Every row gives one point. To make a cloud, some directions were put in groups of two or more. Within a group, all points are equally far from the middle, so they leave a hole (a ring in 2 directions, a hollow ball in 3). The other directions are filled evenly. Then the cloud was stretched, turned, moved and blurred a little. Count the holes, and give their numbers of directions, smallest first.

Cloud (21 x 3):
[[ 3.48  0.11 -2.07]
 [ 1.11  1.72 -0.13]
 [-2.06 -1.86 -3.24]
 [ 0.31 -0.50 -4.11]
 [ 3.36 -0.66  1.48]
 [-1.39 -2.29  2.44]
 [ 2.21 -2.86  0.75]
 [-0.97  1.27 -1.94]
 [-2.84 -0.82 -3.61]
 [-2.90 -1.36  0.48]
 [ 1.33 -1.74  3.28]
 [-2.30  1.58  0.11]
 [-1.99 -0.81  2.82]
 [ 3.20 -1.64  0.26]
 [-1.41 -2.16  2.84]
 [-3.23 -4.16 -0.66]
 [-2.04 -1.03 -2.28]
 [-3.62 -3.48  0.60]
 [-1.34  0.12  1.09]
 [ 1.61 -0.42  3.35]
 [-1.72  1.56  1.71]]
Holes: 0

Cloud (31 x 4):
[[ 1.03  0.63  1.13 -3.87]
 [ 2.03  0.69 -1.06 -3.86]
 [ 1.84  1.28 -2.38  0.14]
 [-1.99  1.00  0.94  5.92]
 [-1.70 -0.11 -2.93  3.33]
 [-1.17  2.43  1.14  1.06]
 [-1.67 -1.46 -2.21 -2.56]
 [ 2.83 -0.65 -0.03  2.28]
 [ 2.45 -1.13 -1.12 -0.44]
 [ 1.62 -1.10  0.97 -3.81]
 [-1.64  3.77 -2.13  1.36]
 [-0.09 -0.88  0.74 -4.62]
 [ 2.67  0.03 -0.65  0.12]
 [-2.79  0.17 -0.57  1.04]
 [-1.94 -0.29 -1.77  4.38]
 [ 0.80 -0.23 -2.81  2.95]
 [-0.72  1.67 -0.94  6.15]
 [ 2.20 -1.67  2.06 -1.85]
 [ 0.10  2.79  0.14 -2.59]
 [ 0.43 -0.60  0.78 -4.97]
 [-0.15 -2.10  1.70 -2.26]
 [-2.49 -0.16 -1.10  3.71]
 [-1.99  1.49 -1.72  4.64]
 [ 0.08 -1.52 -1.31  5.73]
 [-0.84 -2.06 -1.12 -3.15]
 [ 2.04  0.87 -2.16  0.08]
 [-0.97  1.78  1.95  1.37]
 [ 2.34 -0.88 -1.49 -0.35]
 [ 0.25 -1.72  2.97 -1.42]
 [ 0.67 -0.60 -3.43  1.28]
 [ 1.97  1.10 -1.40  1.75]]
Holes: 1 (3)

Cloud (54 x 6):
[[-3.84  2.17  2.84  0.63  0.47  1.42]
 [ 1.27 -1.40 -1.88 -2.74 -1.79 -0.05]
 [-0.14 -1.41  3.32 -0.65  1.05 -4.12]
 [ 3.98  1.34  0.45 -2.39 -0.28 -2.25]
 [-4.75 -2.60  2.51  1.26 -0.98  0.44]
 [-1.14  0.42  1.34  2.27 -2.22 -3.17]
 [ 1.67 -2.83  0.51  2.11  0.37 -3.31]
 [ 3.34  2.65  2.77 -0.21 -1.21  0.54]
 [ 2.42  2.71  3.28  0.02  1.84  0.36]
 [ 0.42  0.07  2.48  1.16 -3.09  2.87]
 [ 1.01  1.82  4.18 -2.43  1.56  1.63]
 [-3.74  1.42  3.46  1.05  1.61  0.42]
 [ 2.78  0.33 -0.67 -1.74  2.18 -3.44]
 [-3.77  1.66  1.69 -0.50  0.96  0.39]
 [-3.34  0.41 -1.31  0.43  0.51  3.48]
 [-3.00 -1.98  2.74  0.81 -0.86 -3.10]
 [-1.33  2.70  2.35  2.79  1.65 -0.40]
 [ 0.58  0.08  4.44 -2.65  1.96 -0.76]
 [ 1.23 -0.47 -2.34  1.08 -3.01  1.48]
 [-2.03 -3.02 -2.33  1.65 -1.76 -2.08]
 [-2.74 -2.82  1.66  0.63 -3.91 -1.52]
 [ 0.18 -3.58  0.94 -1.17 -4.26 -0.59]
 [ 3.61  0.79  2.18 -1.93 -2.16 -2.18]
 [ 0.47 -2.67  3.23 -0.25  0.38 -4.23]
 [ 1.81  1.04 -0.68 -0.20  2.26 -3.90]
 [ 2.55 -2.98 -1.35 -1.75 -1.84 -1.06]
 [-0.13 -0.70  1.68  3.48 -0.16 -2.88]
 [-0.71  3.28 -1.80  2.29  0.96 -0.33]
 [ 0.75  0.72  1.75 -1.17 -4.56 -1.22]
 [-1.71 -3.16 -1.80  2.52 -1.16 -2.80]
 [ 1.63  1.44 -1.73  0.83  2.53 -3.15]
 [ 1.43  0.81  2.34 -4.05  1.35 -0.04]
 [-2.70 -3.11  3.56  0.66  2.30 -1.15]
 [-2.07  0.91  0.60 -0.28 -1.11 -2.41]
 [ 0.61  1.18  3.99 -0.08 -2.04  2.94]
 [ 0.26 -2.72  4.30 -2.21 -0.97  0.28]
 [-3.74 -1.77  3.96  0.96  1.37 -1.19]
 [ 2.32  0.52 -2.25  0.43  2.75 -2.97]
 [ 0.29  3.37  0.19  1.93  2.97 -0.95]
 [ 3.71  2.31  1.76 -0.80 -2.67 -0.60]
 [ 0.10 -1.74  0.98  1.23  3.27  1.03]
 [ 1.14  1.09  1.82  1.97  0.65 -3.58]
 [-0.78 -1.60  4.79 -1.09  2.13 -1.58]
 [-3.84 -3.68  0.91  0.70 -2.36 -0.62]
 [-0.84  1.89 -1.08  0.47 -1.64 -2.17]
 [-2.34  0.21  2.05  4.06 -0.41 -0.01]
 [ 2.87  0.92 -2.05  0.35  2.82 -2.34]
 [-1.16  1.47 -0.86  0.24 -1.21 -2.47]
 [ 1.49 -0.99 -0.28  1.19  3.02  0.87]
 [ 1.19 -1.95  0.62  0.73 -5.14 -0.61]
 [ 0.93  2.12  4.02 -0.77  3.02  0.73]
 [-1.28 -2.97  2.68 -1.50 -2.32  2.04]
 [ 0.25  3.10 -1.80  0.28 -0.85  3.35]
 [-1.43 -3.42  0.61 -0.09 -4.51 -0.69]]
Holes: 3 (2, 2, 2)
